Each row is a point. A path goes straight from each point to the next, and from the last back to the first. The post is the endless flat space through its rows: a point in 2 columns, a line in 3, a plane in 4, and so on, so that a path can go around it. Count how often the path circles the post. Going back the other way cancels.
In the rows, 128 means zero.

Post:
[[132 115]]
Path, 8 rows:
[[138  69]
 [181  88]
 [205 190]
 [176 201]
 [179 124]
 [130 158]
 [ 82 170]
 [104  98]]
Times around: 1

Post:
[[118 136 156 249 154 171  50  97 173]
 [120 118 184  93 155 104 184 166 187]
 [114 125 140 155  92  42 186 151  46]
 [122 127 166  94 114 180 107 155 145]
 [124 136 136 170  71 154 112 142 188]
 [122 120 152 118 125  69 150 226 112]
 [141 123 140 106 125 116  91 125 187]
 [117 112  85 147 161  48 222 179  74]]
Path (7 x 9):
[[ 58 132 177 100 118  78 150 190 145]
 [108 154 156 123 110 126 158 176 123]
 [ 92 177 150 150 112 109 128 147 159]
 [ 66  88 114 141 113 156 140 158 150]
 [139  57 105 128 172 140 140 131 155]
 [132 115 168 165 112  86 132 127 105]
 [ 90  73 118 120 164  91 165 125 123]]
Times around: 0

Post (17 x 18):
[[110  85 134 194 128 220 185 207  47 141  62 145 121 115  63 104 135 165]
 [ 84 113 174  79 118 104 117  91 188 112 122 196 126 173  79 145  68 102]
 [114  55 117  75 116  84 165  71  56  78  67 189  49  75 158  69 105  72]
 [ 79 103  37 175 209 204 207  66  55 104 196 122 121 130 126  77  92  94]
 [ 95 138 245 163 155 111 178  69  98  89  99 162 110 171 100  89 177 111]
 [144  63  70 107  60  42 133 217  88  98 102 177  65  63  79 112 181 102]
 [ 91 156 152 142 150 112  31 133 180 184 151 212 233  55  72  97 154 171]
 [111 113 192 229 163 169 102 179 132  52 118  66 204 148 132  51  82  41]
 [117 162  80 160 211  91 173 160 169 116  39 174 171  31 114 132 237 139]
 [140 110 121 138  62 125  58  98  78 128 187  85 173 165 189 110  88 189]
 [188 129 166 104  70  96 127  82 217 214  93  55 163  84 125  60  97  99]
 [110  80  91 169  94 113  96 151 131  73 171 239 209 161 184  94 170  92]
 [ 98  70 156 185 136 162 101 158 181 126 101 194  26 112 110 106 106  73]
 [117 162  91 176 160  84 138  63 145 185  98 154 193  36 136 154 142  44]
 [169  92 183 146  30  97 171 192 132 150 122 195 122  18  76 143 140 239]
 [129  83  54  63  37 218 113 151 102  83 151  76 161  60  32 163 188 173]
 [ 91 156 179  89 187 222 171 160  94  90 158  54 182 155 133 143 176  67]]
Path:
[[126 117 188 213 157  73 160 168  93 126  95 128 222  52 156  93 114  58]
 [ 40 149  92 172 163 100 144  79 166 130 128 103 110 133 153 150 143  87]
 [ 98 145 191 170  73 200 100 144 181 103 107 154  92 118  87 113  97 177]
 [171 131 170 158 179 142 182 100  68 135 120 150 148  86 151  35  37 134]
 [155  92 123 137 179 179 164 200 124 108  78 180 151 143 142 111 231 133]
 [ 98 111  68  93 169 167 238 110 128 143 135 173 174  59  95 171 133 132]
 [ 56 124 106 149 123 136 239 133 150 111 110 131 144 106  69 109 121 124]
 [ 86 193  78 101 118 102 147 165 107 113 162 162 100 161  92 141 109 136]
 [148 142 137 146 149 148 157 120  89  98 135 170 163  50  77  73 171 122]
 [163  69 105 146 127 187  80 106 126  84 177 134 145 182 149  82 153 144]
 [ 98  93 168 141 176  86 134 126 109 146 108 144 112 127  99 124  79  88]
 [115  87 173 102  68 151 150 123 105  99  91 102 167 100 105 115 119 111]
 [ 27 151 130 129 133 171 102 137 127 110 124 129  71 108 146 124 166  68]
 [122 145  93 137 142 135 128  51 183 122  89 152 128  73  86  88  82 122]
 [178 112  77 121 122 101 133 163  78 174 185 207 136 128  69  90 149  93]
 [137  87 116 206 166 198 132 107 154 139 138 147  96 113 106  48 123 102]
 [149  59 102 128 134 188 201 106 124 151 109  91 150 145 112 116 103  72]]
Times around: 3
